Each row of a before or after table is a point. The points were changed in one or more steps. Then noise was added and the rows were shuffled. The steps act on columns, c1 being the first. Name the steps. A step turns or swaps two columns, mirrors them in a line or flattens them onto one, adds a multiple of one to another, or multiplies or shifts one. Angles are multiples of 10 degrees, from the lower column toward the higher: turns from -170 to 170, lines from 10 to 170 but not 90. Use the fewest steps. Two steps may share a column if one is a turn and the other turns, adds or multiplies; they go together, in the order done. Otherwise the lowest column goes first.

Before (8 x 2):
[[-64 -62]
 [-19  17]
 [  4 -34]
 [-16 -14]
 [ -1  55]
 [ -8  23]
 [-38   6]
 [-40 -58]]
After, 8 rows:
[[-18  25]
 [  3   0]
 [ 13 -13]
 [ -5  -1]
 [-28  32]
 [ 19 -16]
 [-14  17]
 [-16  18]]
Steps: flatten c1 and c2 onto the line at 130 degrees

Before, 8 rows:
[[ 37  26  10 -21 -34 -29]
 [-27  11 -10  -6 -19 -45]
 [  3 -48  13 -14   4  72]
 [-21  49  -5 -28 -64 -33]
 [ 32 -16  34  -9  12  19]
 [ 16 -51 -32  42  -8  23]
 [  5  15  33  15 -16  20]
 [ 30 -15 -23  16  33  47]]
After:
[[  2  -6  13  51  -1  72]
 [-23 -36  -5 -43   0 -33]
 [ 31  -6  34  19   1  21]
 [ 37 -26  11 -22   1 -31]
 [  6  15  34 -17   2  17]
 [-25  -7  -8  -9  -1 -45]
 [ 31  18 -22  13  -1  48]
 [ 15  52 -32  42  -1  22]]
Steps: turn c2 and c4 by -100 degrees; multiply c5 by 0

Before:
[[ 45  12  47  14 -62  22 -47  22 -35  27 -19]
 [ -9 -34   6 -49 -58   4 -11  -7 -35   1  30]
 [ -6  23  -7  18  12 -18  21 -52 -24 -35  23]
 [  9  -1 -35  -5  13  43 -41   9  42 -44   9]
 [  6  17  -8  21 -61  28   9  31 -38  18   5]
 [ 57  23   4   5  -8  27 -12   9   7   5  33]
 [ -8 -12 -13 -35 -40   5 -16 -40  46  20  27]
 [ 27 -29 -26 -18   0 -25 -30 -50  -1   5  18]
 [  3 -47  20  31 -35  15  20 -15 -27 -44  27]
 [ 17  11  12  16  19  38  17  17 -33  14   9]
 [ 53  11  35  14   6 -29  -5  29  38  23  27]
 [ 14   5 -14 -11 -41  35  17   1   6 -27 -16]]
After (12 x 11):
[[ 51  25 -53  23  13 -18  20  -4  16  18  23]
 [  8 -34  -7 -36 -58   2 -11  -5  52  -8  31]
 [-82  13  30  24 -63  20 -47 -43  26  15 -20]
 [ 45  -1   3 -16  13  41 -40  35 -37  36   9]
 [-34  12  20  25  18  39  16  -9  26   3   6]
 [-28  19  29  34 -62  28  10  12  32  -7   6]
 [ 16   6  -1 -14 -40  34  15  15  -4  28 -16]
 [-34 -29 -52 -19   1 -26 -30  16   6  17  18]
 [ 52 -48 -13  37 -33  16  20 -22  15  28  26]
 [-15 -12 -41 -52 -40   6 -17   5 -30 -22  29]
 [-84  10  34  -3   4 -29  -3 -31 -37  27  27]
 [-63  22   9   2  -9  29 -12  -1  -7  43  30]]
Steps: turn c1 and c10 by 130 degrees; multiply c1 by 1.6; turn c3 and c8 by -80 degrees; mirror c4 and c9 in the line at 170 degrees
